Rows are points. The ring and each string are closed loops that go straight from each point to the next, and from the last back to the first. Before rounding, they use only three directions, however many columns there are. How many times does the string pass through the ring? Passing back the other way cancels.

Ring (7 x 3):
[[ 1.96  1.03 -0.86]
 [ 0.98  1.71  2.36]
 [-0.81  0.41  3.15]
 [-2.25 -1.21  1.39]
 [-2.24 -2.46 -0.56]
 [ 0.30 -2.93 -2.42]
 [ 1.57 -1.55 -2.43]]
String (8 x 3):
[[-0.14 -2.03  0.22]
 [-2.12 -1.47 -1.65]
 [-3.74 -1.38 -1.41]
 [-3.61 -1.82  1.87]
 [-0.77 -2.04  3.13]
 [-1.46 -2.51  2.97]
 [-3.43 -3.45  0.66]
 [-0.78 -3.44  0.51]]
Times through: 1

Ring (8 x 4):
[[ 2.49  1.28  0.00 -1.69]
 [ 1.11  1.81  0.48  0.11]
 [-1.04  1.26 -0.51  2.12]
 [-2.33  0.26 -2.11  3.11]
 [-3.08 -0.88 -2.93  2.58]
 [-2.92 -1.22 -2.36  1.28]
 [-0.60 -0.66 -0.90 -1.34]
 [ 1.22  0.11 -0.52 -2.05]]
String (14 x 4):
[[-4.29 -1.50 -3.15  2.85]
 [-3.85 -1.32 -1.51  1.19]
 [-1.60 -0.43 -1.32  0.43]
 [-0.47 -0.33 -2.29  0.46]
 [-1.91 -1.45 -2.48  0.02]
 [-4.42 -2.27 -1.79  0.30]
 [-4.25 -1.34 -1.11  1.13]
 [-3.91 -0.86 -1.26  1.82]
 [-4.77 -1.11 -3.28  4.12]
 [-2.79 -0.46 -4.45  4.51]
 [-1.30  0.05 -3.26  2.86]
 [-1.30  0.18 -1.75  1.63]
 [-2.95  0.04 -0.55  1.81]
 [-4.39 -0.99 -3.10  3.80]]
Times through: 0
String (25 x 4):
[[ 2.71  1.12 -1.05 -1.19]
 [ 0.65  0.75 -0.77 -0.15]
 [ 0.41  1.10  0.31 -0.32]
 [-0.02  0.53 -1.07  0.40]
 [ 1.45  1.78 -0.43  0.60]
 [ 0.72  2.51  0.71  1.50]
 [-1.17  1.82  0.94  1.87]
 [-1.71  1.08  0.16  1.80]
 [-1.96  0.60 -0.04  1.38]
 [-2.96  0.53 -1.26  3.38]
 [-3.68 -0.05 -3.22  4.90]
 [-2.53 -0.56 -4.79  4.39]
 [-1.50 -0.22 -2.51  1.85]
 [-1.46 -0.10 -1.54  1.11]
 [-1.68 -0.39 -2.01  1.24]
 [-2.09 -1.37 -3.92  1.71]
 [-3.24 -2.03 -3.20  0.95]
 [-3.36 -1.61 -0.99 -0.29]
 [-2.10 -0.46  0.04 -0.44]
 [-1.96 -1.09  0.43 -2.06]
 [ 0.21 -0.81 -0.57 -2.69]
 [ 2.05 -0.27 -1.57 -2.53]
 [ 1.57  0.23 -1.58 -1.16]
 [ 4.45  0.83 -0.92 -3.49]
 [ 4.08  1.22 -0.65 -2.68]]
Times through: 0
